Each wall is flat, endless, passes through zero and stands at right angles to its row. A trip goes straight from one point to another. Which walls does it cross, in order?

Walls:
(1): [-32 -16]
(2): [ 8 19]
(3): [-17 -34]
(4): [ 3 17]
(5): [-50  39]
(6): [ 3 23]
Trips:
[-2 34] to [13 21] -> none
[-34  31] to [-98  22] -> 3, 2
[-47   2] to [-38 -26] -> none
[24 44] to [-46  37] -> 1

Walls:
(1): [21 32 26  2]
(2): [ 17 -21 -11  -3]
(3): [ 41   6  12 -57]
(4): [-46  27  28  -5]
(5): [  4  29 -16   0]
(6): [-37  67   0  11]
Trips:
[-22  26  -2 -66] to [ 34 -21 -54 -26] -> 1, 2, 4, 6
[ -6 -30 -14  65] to [-10 -57  23 -32] -> 3
[-9 12 -2 18] to [-54  19  -4 -14] -> 1

Walls:
(1): [-87 -29  16 -87  22  -4 -64 -40]
(2): [ 62 -10  37 -13  24  24  44  -7]
(3): [23 17  9 26 44 28 38  4]
(4): [-55   2   8  40   5   4 -10 -55]
(5): [ 41  46 -61 -23  36 -11  22  44]
(6): [ 18   4 -34 -33  21  53  41  65]
Trips:
[46 13  9 13 33 56 20 -4] to [ -5 -42  46  -3 -31  33  23 -31] -> 5, 4, 6, 1, 3
[ 32 -62   5  11 -11  -8  -7 -14] to [12  6 20 -7 35  4 21  4] -> 3, 6, 5
[  6  56  71  12  12 -17 -31 -42] to [-57 -36  59  15  21  38   6   4] -> none

Walls:
(1): [-19  -7  19 -51   9  18  51 -43  20  37   8 -16]
(2): [-33   7 -25 -42  34 -31 -28  29   2  21   0  -8]
(3): [ 39  11  39 -88  -6  13 -11  10 -56 -53  49 -23]
(4): [ 16 -57 -19  17 -15 -95  30  -3 -22  41  83  30]
(5): [  8 -17 -21 -17  30  49   1  47   7 -32  -8  72]
(6): [  7  34  51 -33  -2 -13 -17   3  -8  36  15  -6]
(7): [-29  -1   0   5  56  19  34  25 -24  47  -2 -21]
(8): [ 35 -36  11  75  39  15  -3 -32 -17 -17  13   0]
Trips:
[ 16  21  35 -27   9  21 -49 -12 -53   1  44 -52] to [-14  61 -22   4  34   7 -25  65  25   9   6  10] -> 1, 8, 5, 3
[  4   8  16 -30 -25  50  36 -38  -5 -17 -19  21] to [-52   8  39 -10 -11 -27 -20   6 -12   4  26 -31] -> 6, 5, 2, 7, 4
[-38  13  71 -21  35  10 -17  31  24 -23  29 -15] to [-26   0 -27 -30  16   7 -35 -17  34  18  13 -29] -> 5, 3
[ -3   5   2  47  43  15 -11 -39  37  16  23  25] to [ 20 -39  52  10 -32  21 -20   2 -39 -37   6 -28] -> 1, 7, 5, 4, 3, 6
[-86 -51 -32 -40 -21   4 -20   9  66  31  -4  83] to [ 29  34 -37   4 -11  82  35   1 -38 -29  -9 -61] -> 4, 7, 2, 3, 8
[  7 -46 -19 -14 -48  24  25  -6  -2  -2  31 -20] to [ -8   3  15  14  25 -63  -3 -29   2  29  33  19] -> 8, 6, 3, 2, 7
